Rows are points. Each table stands for the endless flat space through its points: a line for two points, a plane for three, and so on. The two share one point or none. Which?
In the rows, 128 means zero.

First:
[[ 83 111 179 141]
 [105 106 158 124]
 [129  94 137 112]]
Second (2 x 4):
[[119  99 185 135]
 [ 95 127 149 107]]
They share: [101 120 158 114]

First:
[[128 101 149  95 170 167]
 [163  73 160 121 194 159]
 [139  91 139 115 155 147]
 [191 125 176 127 125 125]
 [167  99 175 103 189 167]]
Second:
[[141  95 164 102 164 159]
 [136 120 164 117 154 159]]
They share: [139 105 164 108 160 159]

First (3 x 8):
[[170 185 161  99  81  66 117 103]
 [142 137 161  95 105 120 141 113]
 [163 146 154  73 118 102 147 133]]
Second (5 x 8):
[[166 165 168  95 108 122 135 122]
 [142 130 141  84  81  60 137  75]
 [123 155 193 135 112 128 137 127]
 [140 117 188  96  89 109 131 140]
 [130 141 140  98  84  63 133  58]]
They share: no point

First, 2 rows:
[[ 99 156 101 152 172 184 190 156 180]
 [103 162 101 140 164 170 172 150 168]]
Second:
[[111 125  69 121 168 176 174 151 156]
 [ 94 187 111 146 156 175 186 143 149]
 [113 141  77 124 176 173 173 155 154]
 [ 84 206 130 156 139 171 184 134 153]]
They share: [105 165 101 134 160 163 163 147 162]

First (3 x 11):
[[123 146 132 160 152 147 157  86 110  89 139]
 [123 158 164 140 164 155 165  98  74 121 107]
 [137 149 166 121 149 139 185 111  83 121  85]]
Second (5 x 11):
[[ 90 163 137 140 138 144 144 109  94 114 131]
 [142 123 142 149 180 143 170  77  92  89 112]
 [112 137 179 148 170 110 174  71 138 128 123]
 [123 131 142 147 168 146 167  81  91  90 114]
 [ 54 156 160 149 128 171 178  74  85  79 111]]
They share: [123 152 148 150 158 151 161  92  92 105 123]

First (7 x 12):
[[ 93  80 192 209 144 134 110  41 163 113  66 106]
 [ 85 129 110 161  87  86 109  62 169 125 120  68]
 [ 93 107 184 177 125 152  85  80 155  95  70 124]
 [112 139 156 167  67 182  47  86 174 118 122  93]
 [148 173 111 185  86 148  84  83 164 114 111  50]
 [101 133  99 129 127 172  80 113 108  88  97 112]
 [100 140 185 153 105 177  55 119 150  75  68 141]]
Second (6 x 12):
[[ 77 138 135 216 152 107 144 102 163 101 106  62]
 [120 153 124 164  86 142  87 134 175 129  56 121]
 [114 174 172 185 113 139 114  62 142  81 173 112]
 [ 98 138 145 187 105 117 118  82 129 114 116  99]
 [ 93 151 101 164 104 140  59  68 167  93 130  98]
 [141 156 115 116  47 165  28  96 172 114  87 142]]
They share: [112 137 136 163 101 130  95  92 162 103 101  92]

First, 5 rows:
[[ 96 112 121 116 101  71 197  53 165 108 142 140 162  87]
 [ 69 172 126 177  90 134 165 152 195  39 151 127 133 107]
 [103 180 106 176  83 141 128 170 166 114 104 133 133 135]
 [101 204 135 158  86 166  92 173 198 128 134 141 136 139]
 [133 140 108 124  67 101 146  92 148 194  88 151 171 135]]
Second:
[[116 185 112 142 113 108 159 134 152 125 140 116 171 144]
 [100 139 110 171 120 120 139 128 214 119  81 157 156  75]
 [143 178 118 177 155 127 156 156 217 130  97 145 187 122]
 [104 174  90 143 125 114 154 109 190 113  98 143 179  85]
 [ 69 140  96 122  56  99 151  84 134 107 125 133 129  94]]
They share: [103 151 112 148  91 111 154 119 164 119 118 137 146 116]

First:
[[119 113 173 131 109 172 111 162 153 133 102 135 117 157 163 142 129 121]
 [145 115 168 105  50 194 148 178 151 166 100  96 108 163 173 145 143 136]
 [137  90 151 105 141 150  81 118 144 113  94 156 104 133 179 121 127 152]
 [154 100 141  48  79 146 116 133 128 158 118  81  76 148 173 138 158 143]
 [111 130 130 101  89 174 124 180 164 154 147  61  90 139 146 155 139  87]
 [ 88 156 155 126 101 172 128 189 168 124 120  89 118 128 163 170 126  77]]
Second (5 x 18):
[[ 89 118 128 143 103 181  74 168 151 111 114 122 122 130 175 150 122  74]
 [129 100 184  80 145 132 127 139 151 154 122  88 104 141 145 164 160 113]
 [125 100 173 101 152 146  99 166 164 126 102  97 129 139 160 175 168 100]
 [ 94 124 142 119  92 163  86 159 126 138 121 127 107 160 148 132 132  84]
 [ 75  66 146  94 112 115 137 143 181 185 150 118 121 139 147 177 138  68]]
They share: no point

First (3 x 20):
[[140 151 140 123 119 127 140 158 111 172 113 142 135  95 139 143 107  95
  114 138]
 [127 154 131 112 102 120 133 140 105 168 119 164 139 104 161 125 102 101
  125 130]
 [163 118 143 130 132 138 163 170 153 168  89 122 157  92 113 161 108 107
   95 130]]
Second, 2 rows:
[[153 138 144 109 106 115 163 144 121 182 118 168 138 102 119 129  86 125
   92 121]
 [147 129 129 124 118 139 151 150 148 158  91 150 156  96 146 129 107 110
  122 118]]
They share: no point
